Each row of a before or after table is a point. One or more steps were done to the points. Then noise was added and the rows were shuffled. The steps act on columns, c1 being the first. Write out the steps. A step turns or swaps two columns, mirrors them in a line or flattens them onto one, adds a multiple of one to another, or multiplies or shifts one. Angles are multiples of 10 degrees, from the lower column toward the higher: turns from -170 to 170, lines from 10 to 170 but not 90. Use the fewest steps. Two steps may share a column if one is a turn and the other turns, adds or multiplies; they go together, in the order done. Otherwise the lowest column goes first.

Before (8 x 2)
[[ 0.41  0.09]
 [-0.39  0.05]
 [-0.45  0.07]
 [-0.05 -0.74]
 [-0.38  0.05]
 [-0.38  0.20]
 [-0.39  0.04]
 [-0.41 -0.31]]
After (8 x 2)
[[ 0.30  0.27]
 [-0.12 -0.11]
 [-0.35 -0.34]
 [-0.25 -0.15]
 [-0.23 -0.19]
 [-0.20 -0.17]
 [-0.23 -0.21]
 [-0.41 -0.34]]
Steps: flatten c1 and c2 onto the line at 40 degrees

Before (12 x 3)
[[ 0.28 -0.17 -0.23]
 [ 0.01  0.07 -0.07]
 [-0.39 -0.06  0.15]
 [ 0.32  0.01  0.73]
 [-0.06 -0.31 -0.12]
 [-0.57  0.07  0.26]
 [-0.25 -0.13 -0.34]
 [-0.22  0.24 -0.28]
 [ 0.06 -0.06 -0.54]
 [-0.43 -0.08 -0.18]
 [ 0.05 -0.73 -0.31]
 [-0.27 -0.30  0.10]]
After (12 x 3)
[[ 0.41 -0.01  0.10]
 [ 0.33 -0.27 -0.18]
 [ 0.02  0.09 -0.54]
 [ 0.28  0.17 -0.12]
 [-0.05  0.33 -0.24]
 [ 0.25 -0.10 -0.35]
 [ 0.53  0.50 -0.29]
 [ 0.29 -0.26  0.16]
 [-0.05 -0.03 -0.07]
 [ 0.31 -0.49  0.25]
 [-0.21  0.24  0.74]
 [-0.03 -0.33 -0.28]]
Steps: turn c1 and c2 by 130 degrees

Before (12 x 4)
[[ 0.63  0.24  0.31 -0.16]
 [-0.29 -0.03  0.25  0.04]
 [-0.19  0.13 -0.47 -0.12]
 [ 0.36 -0.41 -0.53 -0.46]
 [-0.13  0.04  0.02  0.37]
 [-0.39 -0.19  0.09  0.29]
 [ 0.16 -0.10  0.22 -0.33]
 [-0.33 -0.14 -0.13 -0.16]
 [-0.32  0.04  0.11  0.32]
 [-0.21  0.09  0.07  0.15]
 [-0.71  0.03  0.34  0.36]
 [-0.27 -0.38 -0.04  0.27]]
After (12 x 4)
[[-0.64 -0.25 -0.68 -0.06]
 [ 0.71 -0.21  0.42  0.29]
 [ 0.27 -0.45 -0.03 -0.10]
 [ 0.42 -0.28  0.09  0.04]
 [ 0.04  0.05 -0.59  0.23]
 [ 0.20 -0.16  0.32  0.18]
 [ 0.04 -0.25 -0.15  0.32]
 [-0.35  0.00  0.27  0.05]
 [ 0.46 -0.08  0.16  0.01]
 [-0.44  0.46  0.42 -0.27]
 [ 0.27  0.01  0.07  0.07]
 [ 0.36 -0.01  0.06 -0.14]]
Steps: turn c1 and c2 by 20 degrees; turn c1 and c4 by -130 degrees; multiply c3 by 1.3

Before (8 x 6)
[[-0.22  0.06 -0.28 -0.68  0.11 -0.24]
 [-0.12 -0.34 -0.57  0.02 -0.21 -0.13]
 [-0.21 -0.37 -0.03  0.07  0.32  0.06]
 [-0.45  0.25  0.22 -0.42 -0.14 -0.02]
 [ 0.05 -0.14  0.12 -0.07  0.13  0.41]
 [ 0.54 -0.42  0.55  0.23  0.39  0.37]
 [ 0.15  0.05 -0.41  0.02  0.44  0.07]
 [-0.45  0.18  0.15 -0.27 -0.28 -0.39]]
After (8 x 6)
[[ 0.38  0.06 -0.01 -0.07  0.09 -0.38]
 [ 0.18  0.20  0.59  0.45  0.18  0.15]
 [ 0.18 -0.20 -0.59  0.07 -0.64 -0.52]
 [ 0.10 -0.33 -0.07  0.12 -0.10 -0.28]
 [-0.16  0.23  0.47 -0.30  0.18 -0.28]
 [-0.11  0.31  0.00  0.31  0.51  0.31]
 [ 0.35 -0.07  0.34 -0.23 -0.28  0.03]
 [ 0.02 -0.06  0.02  0.46  0.48  0.24]]
Steps: turn c1 and c5 by -110 degrees; turn c2 and c6 by 110 degrees; turn c3 and c4 by 150 degrees

Before (14 x 8)
[[ 0.22 -0.20  0.54 -0.28 -0.01 -0.41  0.02  0.14]
 [-0.12 -0.22  0.32 -0.28 -0.15 -0.16 -0.11  0.06]
 [-0.18  0.46  0.51 -0.28  0.02 -0.05 -0.19  0.21]
 [ 0.09 -0.07 -0.09  0.24 -0.03 -0.24 -0.32 -0.01]
 [-0.26 -0.21  0.42 -0.43 -0.05 -0.52 -0.55 -0.22]
 [-0.35  0.06  0.11  0.02 -0.53  0.32  0.14 -0.34]
 [-0.42 -0.08 -0.11  0.05 -0.26  0.50 -0.09 -0.14]
 [-0.11 -0.05  0.13  0.01 -0.17  0.28  0.04  0.34]
 [ 0.06  0.44 -0.05 -0.13  0.36 -0.65  0.09 -0.25]
 [ 0.12 -0.05  0.41 -0.57  0.05  0.23 -0.30  0.45]
 [ 0.01 -0.21 -0.06  0.06 -0.31  0.05  0.01 -0.06]
 [-0.06 -0.11  0.18  0.23  0.00  0.05 -0.39 -0.27]
 [-0.48  0.32 -0.01  0.01 -0.18  0.21 -0.31  0.18]
 [ 0.35  0.06  0.03 -0.02 -0.51  0.03  0.18 -0.14]]
After (14 x 8)
[[ 0.15  0.03  0.03  0.11 -0.28  0.36 -0.12 -0.48]
 [ 0.21 -0.30 -0.63 -0.70  0.03  0.10  0.30  0.11]
 [-0.08  0.41 -0.33 -0.69  0.04 -0.19  0.29  0.41]
 [ 0.03  0.33 -0.24 -0.70 -0.17  0.11  0.10  0.18]
 [-0.29  0.35 -0.63 -1.06 -0.04  0.40 -0.21  0.46]
 [ 0.45  0.08 -0.06  0.01 -0.17 -0.02  0.12 -0.15]
 [ 0.39 -0.30 -0.27  0.02 -0.22  0.39 -0.20 -0.15]
 [ 0.44  0.21 -0.51 -1.38  0.02 -0.29  0.02 -0.06]
 [-0.09 -0.03 -0.08  0.01 -0.52  0.43  0.15 -0.39]
 [-0.44 -0.40 -0.05 -0.33  0.36  0.08  0.13  0.51]
 [-0.05  0.19  0.09  0.18 -0.32  0.00 -0.04 -0.09]
 [-0.15  0.03 -0.14  0.62 -0.02 -0.06 -0.30  0.20]
 [-0.23 -0.06  0.10 -0.05 -0.52 -0.27  0.20 -0.07]
 [-0.18  0.15 -0.35  0.59  0.00  0.21 -0.17 -0.16]]
Steps: turn c6 and c8 by -70 degrees; turn c1 and c6 by -110 degrees; turn c2 and c3 by -160 degrees; turn c3 and c7 by -40 degrees; multiply c4 by 2.5

Before (9 x 11)
[[-0.38  0.11  0.20 -0.01 -0.35 -0.21  0.06 -0.22 -0.51  0.21 -0.25]
 [ 0.33  0.08 -0.29  0.08 -0.11 -0.19  0.05  0.13 -0.82 -0.29  0.09]
 [-0.26 -0.42 -0.15  0.29  0.69 -0.04 -0.22  0.46 -0.07 -0.53 -0.12]
 [-0.21 -0.39  0.03  0.29  0.31  0.23  0.29  0.26  0.19  0.08 -0.72]
 [ 0.36 -0.14 -0.17 -0.39  0.20 -0.33  0.31 -0.13 -0.26  0.13  0.01]
 [-0.12  0.09 -0.27  0.33  0.13 -0.04 -0.12 -0.01 -0.15  0.02  0.26]
 [ 0.09  0.33  0.41 -0.25 -0.31  0.00 -0.15 -0.13 -0.19 -0.07 -0.23]
 [ 0.05  0.07 -0.11  0.34 -0.03 -0.43 -0.33 -0.39 -0.14 -0.11  0.11]
 [-0.32 -0.07 -0.32  0.23 -0.44  0.14 -0.46 -0.52  0.07  0.10 -0.07]]
After (9 x 11)
[[-0.47 -0.42 -0.16  0.27  0.67 -0.04 -0.03  0.46 -0.08 -0.61 -0.13]
 [-0.75 -0.06 -0.33  0.23 -0.44  0.14 -0.21 -0.55  0.07  0.16 -0.06]
 [-0.14  0.33  0.44 -0.23 -0.30 -0.01 -0.27 -0.15 -0.17 -0.28 -0.24]
 [ 0.27  0.07 -0.29  0.05 -0.15 -0.18 -0.18  0.10 -0.81 -1.12  0.06]
 [ 0.61 -0.17 -0.16 -0.37  0.19 -0.35  0.03 -0.17 -0.28 -0.15  0.02]
 [ 0.21 -0.40  0.05  0.30  0.32  0.27  0.44  0.25  0.24  0.27 -0.74]
 [-0.24  0.09 -0.28  0.32  0.10 -0.07 -0.04 -0.03 -0.14 -0.16  0.28]
 [-0.16  0.11  0.20 -0.03 -0.35 -0.20  0.36 -0.21 -0.50 -0.30 -0.30]
 [-0.36  0.08 -0.10  0.33 -0.03 -0.45 -0.36 -0.40 -0.16 -0.24  0.11]]
Steps: multiply c7 by 1.6; turn c1 and c7 by -50 degrees; add 1 times c9 to c10

Before (10 x 12)
[[-0.28 -0.33  0.28 -0.15  0.59  0.25  0.37 -0.42 -0.11  0.15 -0.45  0.07]
 [ 0.42  0.41  0.00  0.34  0.27  0.01 -0.24  0.24 -0.15 -0.08  0.16 -0.14]
 [-0.03 -0.15  0.15 -0.27  0.41  0.02 -0.21  0.30 -0.33 -0.15 -0.28 -0.23]
 [-0.37  0.25  0.46  0.49  0.27  0.54 -0.39 -0.20  0.42  0.27  0.24  0.36]
 [ 0.08  0.24 -0.12 -0.14  0.21  0.24  0.18 -0.33  0.01 -0.24 -0.20  0.34]
 [ 0.43  0.35  0.24 -0.36  0.54  0.25 -0.47  0.28 -0.39  0.26  0.13  0.23]
 [-0.09  0.37  0.15  0.22  0.67  0.16  0.13  0.20  0.06 -0.13  0.00  0.33]
 [ 0.34  0.35  0.17 -0.07  0.26 -0.26 -0.34 -0.25  0.32 -0.42 -0.01  0.14]
 [ 0.36  0.00  0.06  0.26  0.29  0.16  0.14  0.24  0.42 -0.31  0.21 -0.41]
 [ 0.20 -0.03  0.42  0.33  0.40  0.21  0.40  0.23 -0.20 -0.19  0.30  0.27]]
After (10 x 12)
[[-0.14 -0.15  0.54  0.13 -0.18  0.43  0.12  0.32 -0.03  0.13  0.27  0.59]
 [-0.06  0.47  0.20 -0.25 -0.24  0.53  0.05 -0.45  0.00 -0.25 -0.39  0.13]
 [ 0.01 -0.47  0.19 -0.11 -0.40  0.03 -0.67 -0.02  0.08  0.29 -0.33  0.28]
 [ 0.04 -0.63  0.11  0.36 -0.19  0.21 -0.56  0.18  0.01  0.04  0.22 -0.28]
 [ 0.12 -0.19 -0.18 -0.07 -0.10  0.31 -0.15 -0.20 -0.02  0.29 -0.34  0.71]
 [ 0.03 -0.55  0.12 -0.44 -0.18  0.54 -0.80  0.15  0.03 -0.33  0.28  0.45]
 [-0.23 -0.29  0.15  0.24 -0.19  0.31 -0.19  0.19  0.02  0.23  0.22 -0.78]
 [-0.09  0.15  0.06 -0.31 -0.31  0.24 -0.57 -0.27 -0.04  0.01  0.31 -0.49]
 [ 0.34 -0.18  0.20  0.14 -0.45  0.56 -0.17 -0.03  0.00 -0.02  0.21  0.67]
 [ 0.51  0.09  0.56  0.27  0.24  0.55 -0.69  0.27 -0.03 -0.24 -0.21  0.74]]
Steps: turn c1 and c2 by -130 degrees; turn c3 and c4 by -20 degrees; turn c5 and c6 by 40 degrees; turn c5 and c10 by -160 degrees; shift c7 by -0.30; swap c8 and c11; multiply c9 by 0; multiply c12 by 2

Before (8 x 14)
[[-0.39 -0.01 -0.25  0.89 -0.46 -0.32  0.30  0.32  0.00  0.39  0.14 -0.29
  -0.30 -0.14]
 [-0.24 -0.51  0.72 -0.09 -0.09 -0.16  0.30 -0.60 -0.18 -0.11  0.13  0.11
  -0.02  0.11]
 [ 0.40 -0.19 -0.30 -0.19  0.38 -0.39  0.01  0.12  0.01 -0.31 -0.32  0.16
  -0.29 -0.49]
 [-0.38  0.11 -0.12 -0.22  0.80  0.28  0.27 -0.09 -0.08  0.01 -0.27  0.02
  -0.52  0.23]
 [ 0.46  0.22 -0.07  0.01  0.12 -0.45  0.50  0.07  0.11  0.02 -0.39 -0.29
   0.31 -0.21]
 [-0.33  0.00 -0.19 -0.14  0.40 -0.44  0.39 -0.06  0.27 -0.11  0.23  0.30
   0.31 -0.16]
 [-0.56  0.48  0.46 -0.05  0.46 -0.08  0.14  0.08 -0.14  0.10  0.45  0.22
  -0.22 -0.41]
 [-0.44  0.38  0.27  0.35  0.47  0.08 -0.21  0.16 -0.45  0.15  0.11 -0.06
   0.08 -0.05]]
After (8 x 14)
[[ 0.09 -0.01 -0.28  0.02 -0.44  0.10 -0.02  0.48  0.02  0.46  0.26 -0.31
   0.13  0.29]
 [-0.21  0.00 -0.17  0.06  0.43 -0.11 -0.07  0.23  0.25  0.32 -0.39  0.31
   0.15  0.46]
 [-0.06  0.36  0.22  0.01  0.53  0.04  0.13  0.48 -0.46  0.03 -0.09 -0.05
   0.08 -0.14]
 [ 0.30 -0.20 -0.31 -0.02  0.37 -0.16  0.40 -0.30 -0.01  0.20  0.33  0.18
  -0.22  0.25]
 [-0.23  0.09 -0.11 -0.01  0.81  0.07 -0.35  0.32 -0.10 -0.22  0.53  0.04
  -0.15  0.09]
 [ 0.26  0.21 -0.07 -0.06  0.13 -0.03 -0.03 -0.37  0.14  0.37 -0.27 -0.31
  -0.39  0.61]
 [-0.65 -0.56  0.75  0.01 -0.12 -0.05 -0.26 -0.10 -0.16  0.05 -0.06  0.10
   0.13  0.22]
 [-0.23  0.50  0.45  0.00  0.50  0.00  0.28  0.51 -0.20  0.16  0.14  0.21
   0.49  0.36]]
Steps: turn c1 and c8 by -60 degrees; multiply c4 by 0; turn c6 and c10 by -60 degrees; multiply c6 by 0.4; turn c7 and c14 by 120 degrees; turn c11 and c13 by 100 degrees

Before (11 x 18)
[[ 0.24  0.05 -0.26  0.18  0.24 -0.49  0.38  0.06  0.10  0.00 -0.59 -0.02
   0.05 -0.20  0.33  0.27  0.26 -0.35]
 [-0.06  0.08  0.30 -0.29 -0.04  0.22  0.15 -0.27 -0.56  0.20  0.27 -0.31
  -0.19  0.01  0.02  0.46 -0.07  0.01]
 [ 0.10  0.33  0.07 -0.20  0.13 -0.20  0.17  0.25  0.11 -0.03  0.19 -0.13
   0.29 -0.48  0.43 -0.02  0.29 -0.10]
 [-0.05  0.15  0.42 -0.13 -0.58  0.28  0.05  0.06 -0.05  0.09 -0.10  0.17
  -0.19  0.05  0.40  0.08 -0.27  0.18]
 [-0.48 -0.14  0.13  0.24 -0.12  0.12  0.08 -0.17 -0.38  0.41  0.17 -0.61
  -0.10  0.24 -0.13  0.26  0.42 -0.23]
 [ 0.49  0.15  0.02  0.07  0.00 -0.02 -0.04  0.02  0.04 -0.15 -0.19 -0.23
   0.20 -0.38  0.35 -0.01  0.24 -0.28]
 [ 0.06 -0.24 -0.36  0.35  0.11 -0.07  0.35 -0.03  0.02  0.02 -0.32 -0.18
   0.10  0.18 -0.27  0.48  0.71 -0.01]
 [ 0.58  0.27  0.15 -0.24  0.35 -0.29  0.18  0.27 -0.13  0.36  0.13  0.05
   0.39  0.02  0.05 -0.06 -0.20 -0.25]
 [ 0.14  0.44  0.10 -0.09 -0.16  0.32 -0.17  0.06  0.06  0.26 -0.30  0.14
  -0.40 -0.08  0.44 -0.03 -0.27  0.45]
 [-0.17 -0.36 -0.38  0.10 -0.16  0.04  0.21 -0.22 -0.04  0.37  0.24 -0.54
  -0.09  0.27 -0.08  0.58  0.43 -0.29]
 [ 0.11 -0.09 -0.24  0.54  0.13 -0.33  0.25 -0.17  0.36  0.13 -0.17 -0.22
   0.36 -0.32 -0.03  0.34  0.33 -0.10]]
After (11 x 18)
[[ 0.44 -0.24 -0.20  0.34  0.13 -0.07 -0.21  0.23  0.03 -0.19  0.31 -0.17
   0.26  0.19 -0.23  0.21  0.71 -0.27]
 [ 0.34 -0.08  0.00  0.53  0.13 -0.33 -0.17  0.23  0.37 -0.24  0.12 -0.20
   0.89 -0.31  0.00  0.14  0.33 -0.24]
 [-0.54  0.15  0.27 -0.13 -0.57  0.28  0.00 -0.31 -0.05  0.14  0.21  0.15
  -0.47  0.04  0.34  0.03 -0.27  0.05]
 [ 1.60  0.26  0.05 -0.23  0.35 -0.29 -0.20 -0.40 -0.12 -0.24 -0.21  0.07
   0.98  0.04  0.24 -0.02 -0.19 -0.16]
 [-0.16  0.33 -0.14 -0.19  0.13 -0.19 -0.23 -0.22  0.11  0.05 -0.15 -0.13
   0.72 -0.49  0.44  0.01  0.29  0.01]
 [ 1.01  0.15 -0.06  0.08 -0.01 -0.03  0.10  0.03  0.04  0.14 -0.05 -0.23
   0.49 -0.38  0.49 -0.01  0.24 -0.31]
 [-1.22 -0.14  0.36  0.24 -0.13  0.12 -0.15 -0.07 -0.38 -0.30 -0.25 -0.62
  -0.25  0.25 -0.28  0.10  0.43 -0.09]
 [ 0.34  0.05 -0.21  0.18  0.26 -0.49 -0.16  0.10  0.10 -0.15  0.29 -0.02
   0.12 -0.19  0.40  0.11  0.25 -0.70]
 [-0.05  0.44  0.13 -0.09 -0.15  0.30  0.26 -0.20  0.03 -0.20  0.45  0.15
  -1.01 -0.08  0.46 -0.01 -0.28  0.21]
 [-0.39 -0.37  0.04  0.10 -0.17  0.04 -0.27  0.26 -0.04 -0.51 -0.31 -0.55
  -0.22  0.27 -0.12  0.22  0.42 -0.12]
 [-0.19  0.08  0.44 -0.29 -0.04  0.23 -0.25 -0.02 -0.57 -0.03 -0.14 -0.31
  -0.48  0.01  0.01  0.17 -0.07  0.13]]
Steps: turn c1 and c15 by 20 degrees; multiply c1 by 3; turn c3 and c10 by 150 degrees; turn c3 and c8 by 140 degrees; turn c7 and c11 by 160 degrees; turn c11 and c18 by -40 degrees; multiply c13 by 2.5; multiply c16 by 0.4
